Each wall is flat, endless, passes through zero and stands at right angles to its row. A trip goes straight from one point to another. Which walls does it cross, in order?
(in the rows, 128 means zero)

Walls:
(1): [ 84 105 118]
(2): [172 139  77]
(3): [164 216 102]
(4): [114 140 150]
(5): [123 106 146]
(6): [157 193 175]
(7): [114 170 178]
Trips:
[137 148  88] to [  9 145  93] => 1, 4, 2, 3, 7
[157  83  70] to [138 211 148] => 1, 3, 6, 7, 4
[124  76 108] to [164 130 162] => 1, 6, 2, 7, 4, 3
[123 116  52] to [129  89 159] => 3, 5, 2, 4
[168 125 114] to [100 154 131] => 7, 4, 2, 1
[ 97 155 162] to [134 164 134] => 5, 1, 2

Walls:
(1): [ 75  38 161 239 166 148 169  93]
(2): [118  96  70  92  59  81  95  63]
(3): [146  47 147 126  82 194 100 123]
(4): [188 101  94 147 113 137 166 147]
(5): [176  97 100 161 125  69 129 133]
(6): [173 105  77 215 121  51 128 105]
(7): [130 149 111 134 201 136  91 103]
(8): [109 179  51  97 105 167 177 113]
Trips:
[129  98 169 116 141 167 195 124] to [147 157 119  75  93 114 113 182] => 1, 3, 2
[112  59 153 101 143 135 115 126] to [117  82 103 154 159  54 117 158] => 5, 6, 7, 4, 3
[ 86 104 109 105 143  78 140 106] to [ 89 201  77 159  64 152  92 132] => 1, 5, 7
[144 122 106  96 144 149 131 156] to [178  93 116 140  96  81 120 137] => 5, 7, 2, 6, 8
[197 157 118 100 182 205 151 135] to [169 102  60 113 212  97  42  95] => 3, 5, 6, 8, 2, 4
[173 196 142 157 143  60 123 141] to [143 139 207 172 102 114 114 164] => 4, 7, 1, 3
[178 120 143  73 191 155 207 161] to [147 207 177 151  95  47 162 116] => 7, 5, 6, 8, 4

Walls:
(1): [136 186 100 162 160 169 109 132 189  87 153 113]
(2): [156 134 120 220 100 132 107 120 154 196 117 138]
(3): [145 131 125  98 114 124 141 167 122 159 132 145]
(4): [133  99 122 102  85 110 133  90 139 129 161 175]
(5): [116 203 134 126  85 134 155 224 122 114 110 116]
(6): [159 134  80 161  79  91 151 117  96  47 154 136]
(7): [106 195 231 119 122 112 118  93 198 183 148  99]
Trips:
[124 124 167 108 113 137 180 130 111 155 144  84] to [105  87 180 192 119 112 170  83 150 120 141  72] => 3, 5, 2, 6
[152 110 116  70 188 143 135 159 164 108  70  79] to [117 101 128 112 123 111 166 121  94 137 108 150] => 1, 5, 4, 6
[ 62 121  88 166 131 142 137 169 167 130 139  89] to [ 89 159  43 173 130 132  73 172  85 147  75 143] => 6, 3
[112 135 121 163 157 110 127 125 151 105 122  78] to [136 129  90 118 144  78 171  83 158 153 114  63] => 1
[176 122  66 151 151  68 134 127 117 127 169  79] to [116 126 127 105 107 168 144 124 123 112 161 164] => 4, 3, 2, 5

Walls:
(1): [117  24 102  24  77 119 181 102 167 173 102  83 168 135 131  97 160 128]
(2): [160  88  84 153  55 145  79 116 138  89 152 111 144  98 123 101 162 107]
(3): [157 119 117 100 157  61 111 136 140 116 154 170  38 180 123  87 109 152]
(4): [145  67 170 110 115 119  69  80  60  95 186 130  98 234 111 182 178 130]
(5): [ 97 202 100  97 135 193  78 202 156 104 146 165 197  82 172  67 165 192]
(6): [104  60 152 125 125 118 157  89 137 136 106  93  97 114  41  67 137 173]
(7): [144 171 149 169  90 122 140 157 111 123 121 184  70  66 156 139 128 125]
(8): [ 94 175 122 186 231 123 148  99 124  91  96 139  95 173 182 176 134  61]
(9): [106 183 215  97  64 145 108  63 173  60 131 131 156  88  84 102 150 141]
(10): [117  86 112 123 153  94  94 121 144 134 181 117  83  97 101 120 101  55]
(11): [131  79 117 168  76 120 107  84  97 188 196 132  18 136 143 135 153 111]
Trips:
[110 122 146  99 157 145 100  91 138  56 181 167 104 128  92  72  89  43] to [ 93 140  68 175 146  83 121 161 147 133 133  97 200 210 144 117 100 168] => 11, 5, 6, 9, 2, 4, 10
[150 123 111 133 101  88  85 165 113 190 122 130 229 145 205 108 111 166] to [114  73  69 128 166 108  91 168 178 124  96 172 187 126 137 105  93 102] => 10, 3, 8
[156 201 114 138 105 177  85  89 117 172 121 164  42  74  83  51 126  84] to [169 113 119 129 182  86  93 153  96 172 150 105 147 180 109  74  28 167] => 9, 2, 5, 7, 11, 4

Walls:
(1): [122 159 181  97 151 138 205 119 155 160 135  85 105 189 113  90  78  85
 108 110 152 118 128 102 131 125 147 167 173 107 131 125]
(2): [116  73  98 127 121 127 138 190  80 104 117 122 108 135  86 128  88 144
 182 112 130  67 109 101 103 116 136 123 119 145 109 133]
(3): [120 104 113 128 131  71 128 198 133 173 132 163 104 111 162 103 141 121
  80  91  80 126 133 139 138 139  86 121  97 113 135 105]
(4): [141  78  93 144 120  98 160 180 102 187 109 133 148 127  93 187 138 156
 163 154 102 129  89 121 123 102 144 115  89 131 106 125]
(5): [132 116 136 134 160 121 115 147 110 167  64 243 156 186  85 138  33 130
  71  98 140  58 175 113  94 216 145 189 131 117 163 132]
(6): [184  84 147  89 145 125  95  87 102 116 134 130 145 123 133 103 112 121
  75 150 142 130 147 135 142 144 146 136 136 132 170 120]
(7): [ 74  98 135  84 131 160 163 160  94 177  55 176 139  70 135 119 134 120
  76 123  69 129 138 143 178 142 148  91 126  95 137  60]
(8): [103 158 119 162 194 155 110 132  97 143 117 136 125 119 148 140 161 161
 147 163 160 110 154 130  94 134 158 124 109 153 126 155]
(9): [143 149 159 134 109 115 144 108 131 110 167 134 203 163 110 147 148  97
  82 158 104 120  65 144 179 147  97 162 177 122 150  86]
(10): [108 158  85 153 139 118 123 193 176  96 129  98 112 138 145  67 146 165
 102  98 108 120  80 128 129 154 154 140 179 189 111  85]
(11): [ 77 137  98  72  95  82  51 126  78 116 159 132 160  87 156 103  89 175
 114  87  96 126 110 145 106 140 144 114  73 113 127  98]
Trips:
[110 108  96 150 147 163 125 138 148 191 153 134 128 126 151  81 125 149
 140 132 140 110 160 174 120  98 132 139 179 108 134 123] to [126 158  88 117  99  85 117 142 125 160 121 168  97 105 159 120  69 109
 122 182 148 125 122 135 123 113 118  87  94  96 117 168] => 11, 4, 10, 1, 2
[169 155 105 156  96 124 126 117 126  62 186 152 165  71 112 172 105  81
 153 153 145 138 166 140 162  63 133  97 137  35  86 142] to [148 133 166  73 155 170 130  91  98  99 154 111 162 167 136 113 157 144
  82 150  95  83  59  58 157 118  93 110 144 114 186 165] => 6, 1
[150 153 127 112 111 166  78 173 118 121 132 140 196 225 120 104 125 130
 120 135 137  66 116 138 155 161 126 116  60 115 159 117] to [182 172 154 103 106 119 135 179 160 143 149 131 136  65  84 141  49 116
 135 157 115  98 212 111  99 133 157  96 143 100  77 102] => 10, 8, 1, 4, 7, 9, 3, 6
[200 104 183 114 113 131 119 135 113 145 163  73 127  88 141 107 117 100
 125 187 119 168 153  62 113 166 130 157 154  48 128 122] to [ 64  97 138 104 117  70 176  96 150 180 136  84 133 132  80 126 180 102
 152 140 121 159 102 148 126 148 192 138 169 109 135  82] => 7, 4, 10, 6
[155 141 151 104 102 160 161  85 134 109 153 145 153  96  94 128 136 104
 101 155 144  68 105 104 128  79 106 114 151 111 163 106] to [ 65 112 105 127 148 113 103 157 155  94 151  70 137  55 108 106  66 249
 152 102 111  96 126 142 108 121 126  69  97 101 167 140] => 2, 11, 1, 9, 10, 6, 4, 8, 3
